Each row of a before or after table is a point. The points were changed in one or more steps. Then noise was added and the rows were shuffled. The steps act on columns, c1 being the first. What was done? A step turns or swaps two columns, mirrors them in a line or flattens them onto one, adds a multiple of one to another, or multiplies or shifts one. Angles are multiples of 10 degrees, from the lower column toward the higher: turns from -170 to 170, lines from 10 to 170 but not 90. Use the fewest steps. Two steps may share a column if one is a turn and the other turns, adds or multiplies; they go together, in the order done. Otherwise the lowest column goes first.

Before, 13 rows:
[[-11 -24   9]
 [  1   1  -4]
 [-13   3  10]
 [  2   5  -9]
 [ 17   6   4]
 [  9 -45  10]
 [ -2  -5  -5]
 [  6   1   9]
 [ -9 -59 -16]
 [-14   7  -7]
 [-12 -20  35]
 [ 18  -9   9]
 [  1   7  -4]]
After, 13 rows:
[[-12   1   9]
 [ -2   8  -6]
 [  1   0  -4]
 [ 17 -41   8]
 [  5   6  -9]
 [ -9 -22  35]
 [ -6 -26   9]
 [-15   6  -6]
 [ 20  -7   7]
 [  5   4   8]
 [  1 -59 -17]
 [ 15   8   4]
 [ -1  -6  -4]]
Steps: turn c1 and c2 by 10 degrees

Before:
[[ -5   6  10  -7   7  -3  30   4 -26]
 [ 30 -22   5   4   7   2 -13 -25   9]
 [-15   4  -4   1   3   8   0   4  12]
 [ 22   8  -7   6  10  14  11   4  14]
 [-15   7   8   3  30  19  20  10   6]
 [ -4   3  11   1   5  16  -9  11  10]
 [-12   9  13 -28  20  -5  -8  12   0]
 [-13  -4   0   0  12  13  -1  17   4]
 [-13   4  -6 -36  22   5 -14   7 -26]
 [-10 -28   1 -48  27 -40  18   6 -19]
 [-15  -1   4 -45  13  19  -4   4   3]
 [ -1   5  -2   3  12 -22  18 -21 -17]]
After (12 x 9):
[[-29  11   4  34  -4  34   7   4 -13]
 [-30  30   7  16 -18  -8 -14  10   6]
 [-24  22  13   3   2  27   8  12 -10]
 [ 44  12  -6  12  -4  -7 -11   5  15]
 [-10  10  10  -3 -14  -1 -26   4 -28]
 [-30   4  -4  10   2   1  -1   5  12]
 [-22   9   2 -25 -42  50   3   6 -34]
 [-26  20  -6  13   1  22  16   6 -37]
 [-27   9   0  14  -7  -3   5  18   4]
 [ 60  -5   6   2 -12  -1  23 -26  11]
 [ -2  13  -1 -23 -11   0 -15 -21 -15]
 [ -7   6  11  16   4  -2   8  12   9]]
Steps: multiply c1 by 2; turn c2 and c5 by -60 degrees; turn c5 and c7 by 150 degrees; turn c4 and c9 by 20 degrees; turn c4 and c6 by -110 degrees
